Each row is a point. Each copy is the shape, with its points in the same order, turned, moved and blurred by noise. Some copies are also mirrored. Which?

Shape (8 x 2)
[[ 35   7]
 [  9 -22]
 [  5  48]
 [ -3  29]
 [-44   6]
 [ 41 -17]
 [-46 -17]
 [-59  -2]]
Copy 1 (8 x 2)
[[ 13  30]
 [ 31   7]
 [-43  12]
 [-18  -1]
 [-10 -49]
 [ 30  30]
 [  8 -46]
 [-11 -60]]
Copy 1 is: only turned
Copy 2 (8 x 2)
[[ 47  11]
 [ -2  14]
 [ 56 -30]
 [ 36 -30]
 [ -4 -40]
 [ 27  38]
 [-27 -35]
 [-23 -54]]
Copy 2 is: mirrored
Copy 3 (8 x 2)
[[ 30 -42]
 [-15 -40]
 [ 43  10]
 [ 19   4]
 [-26  16]
 [ 27 -59]
 [-40   1]
 [-40  22]]
Copy 3 is: only turned
Copy 4 (8 x 2)
[[ 31  25]
 [-12  27]
 [ 38 -25]
 [ 20 -20]
 [-22 -34]
 [  8  43]
 [-45 -16]
 [-39 -37]]
Copy 4 is: mirrored

Shape (6 x 3)
[[ 49 -35 -28]
 [-39 -14  13]
 [-18 -16  11]
 [ 30  35 -43]
 [-16   1  32]
 [  5 -67   8]]
Copy 1 (6 x 3)
[[ 37 -48  16]
 [-35  19   5]
 [-13   3  13]
 [ 31 -38 -50]
 [-15  30   7]
 [ -9 -24  55]]
Copy 1 is: only turned
Copy 2 (6 x 3)
[[-55   4 -15]
 [ 24  51  20]
 [  7  43  20]
 [ -5 -43  23]
 [  4  51  42]
 [-31  63 -17]]
Copy 2 is: only turned
Copy 3 (6 x 3)
[[-39  -5  40]
 [ -4  26 -43]
 [-12  27 -23]
 [ -1 -60  11]
 [ 23  31 -19]
 [-46  49   5]]
Copy 3 is: only turned
Copy 4 (6 x 3)
[[  5 -41  47]
 [-13  37  -8]
 [-13  18  -5]
 [ 58 -33  -4]
 [-22   9 -27]
 [-41   4  44]]
Copy 4 is: mirrored

Shape (11 x 6)
[[ 23  -6 -31  35 -16 -45]
 [-41 -22 -34 -11  21  12]
 [-40   7  59   0 -13 -16]
 [-38 -21 -80  32  50  46]
 [ -3  22   2  48   9  -9]
 [  9  23 -24   0  12 -13]
 [ 43 -18 -31 -48  59   6]
 [ 35 -19 -19 -46 -26  -8]
 [-23  -2 -13 -48  27 -10]
 [ 28 -35 -26   0  30  10]
 [  7  33   2 -25 -35  10]]
Copy 1 (11 x 6)
[[-10  69  33  -5 -14  -5]
 [ 44   9  10  20  31  32]
 [-44 -25   3  -3   5  54]
 [109  18   6 -12  23  -3]
 [ -7  16  10 -38  -4  -5]
 [ -4  28   9   2  28 -13]
 [ 20  58 -52  42  54  -9]
 [-16  38   2  75   6  -6]
 [  4  15  -3  34  60  30]
 [ 28  49 -33  21   5  -1]
 [-29 -12  18  40  11 -18]]
Copy 1 is: mirrored
Copy 2 (11 x 6)
[[ 27 -39  -7  42   8 -33]
 [  3  53  10  46   3   8]
 [-22   2 -31 -35 -17  22]
 [  5  40  52 105  12  34]
 [  9 -35   6  24   5  29]
 [ 44  -1  12  17  12   2]
 [ 39  45  43  12  76 -22]
 [ 30  23  27 -12   7 -62]
 [ 30  59  -4   4  20   2]
 [  3  14  38  35  45 -22]
 [ 36   4  27 -27 -28  -9]]
Copy 2 is: mirrored

Shape (13 x 8)
[[ 32 -32 -35  28 -24 -27  12 -28]
 [ 16 -23   0  -1  14  12  -4  18]
 [ 27  19  30   1  28  19  34  18]
 [  5  28  -9 -14  25 -17 -25 -21]
 [ 29   0  19 -56  14 -34  33  11]
 [-27 -37  38  47  24 -30 -28 -41]
 [-27   3   1 -53  11  92  36   2]
 [-30  37  29  -2 -30 -11  28  39]
 [-15  56  21  -3  16 -41 -13  21]
 [ 21  32   5  11  78  -4  20 -12]
 [-38  -5  41 -41 -12  26  -9  17]
 [-62  43 -66  -6  25 -17 -15  28]
 [-29 -42  88  19 -13  33 -17  14]]
Copy 1 (13 x 8)
[[ -3 -16 -35 -16  30  18  46 -30]
 [ 17  -7   7  -9  -9  -1  27  25]
 [  2 -39  50 -15   1   3  -8  26]
 [ 11   0 -15   6  10 -30 -28   0]
 [ -4 -13  57  23   0 -33  15 -27]
 [ 65  -5 -27  41  52  29   7  24]
 [  2  -9  37 -10 -94  40 -31  18]
 [-56   9  38  30  14  18 -11  37]
 [-24   1  17  34  37 -35 -32  36]
 [ 26 -72  12  -2  14 -31 -31  18]
 [  9  39  40  29 -26  21 -11  33]
 [-45 -10 -55  49 -33 -37 -23  42]
 [ 47  35  46  17  15  64  14  64]]
Copy 1 is: only turned
Copy 2 (13 x 8)
[[  33  -35  -22   14  -18   26   57   19]
 [  15   -3   -2  -25  -24   -8    1    3]
 [ -17   -5   36  -20    2  -22   -9   31]
 [  21  -27  -24   -3   35    0  -21   -6]
 [  45  -10   23  -15   31  -56   16   17]
 [  27    4   25    4    9   71    9  -47]
 [ -49    9  -17 -102   15  -41   19    6]
 [ -37   13   12   27   13  -52   20  -24]
 [  -1    0    1   38   37  -29  -31  -19]
 [   4    2   15  -10   39   18  -38   48]
 [ -11    8    7  -46    8  -42    9  -57]
 [  -8   42  -88   17   30  -18  -21   -9]
 [ -20    6   61  -38  -33    8   13  -74]]
Copy 2 is: mirrored
Copy 3 (13 x 8)
[[-20  -8 -54  21   4 -29  -7 -41]
 [ 12  17 -15  15 -17   0  34  -2]
 [ 16  -2  -9  21 -27  62  28  -7]
 [ 41  25   3  18  11   9 -27 -18]
 [ -3  12  12  79  16  35  20 -12]
 [ 26   9 -37 -44  69  -1  22 -12]
 [ 59 -47  57  24 -55   9  55 -18]
 [-21 -32  30   8  -4  39  -9  39]
 [ 15  17  11  14  18  44 -39  33]
 [ 65  13 -39  29  -3  61   1  -9]
 [ 14  -8  61   1   4   8  40  13]
 [ 62 -17   5  28 -11 -28 -54  58]
 [ -9   1  27 -59  18  22  79   9]]
Copy 3 is: mirrored
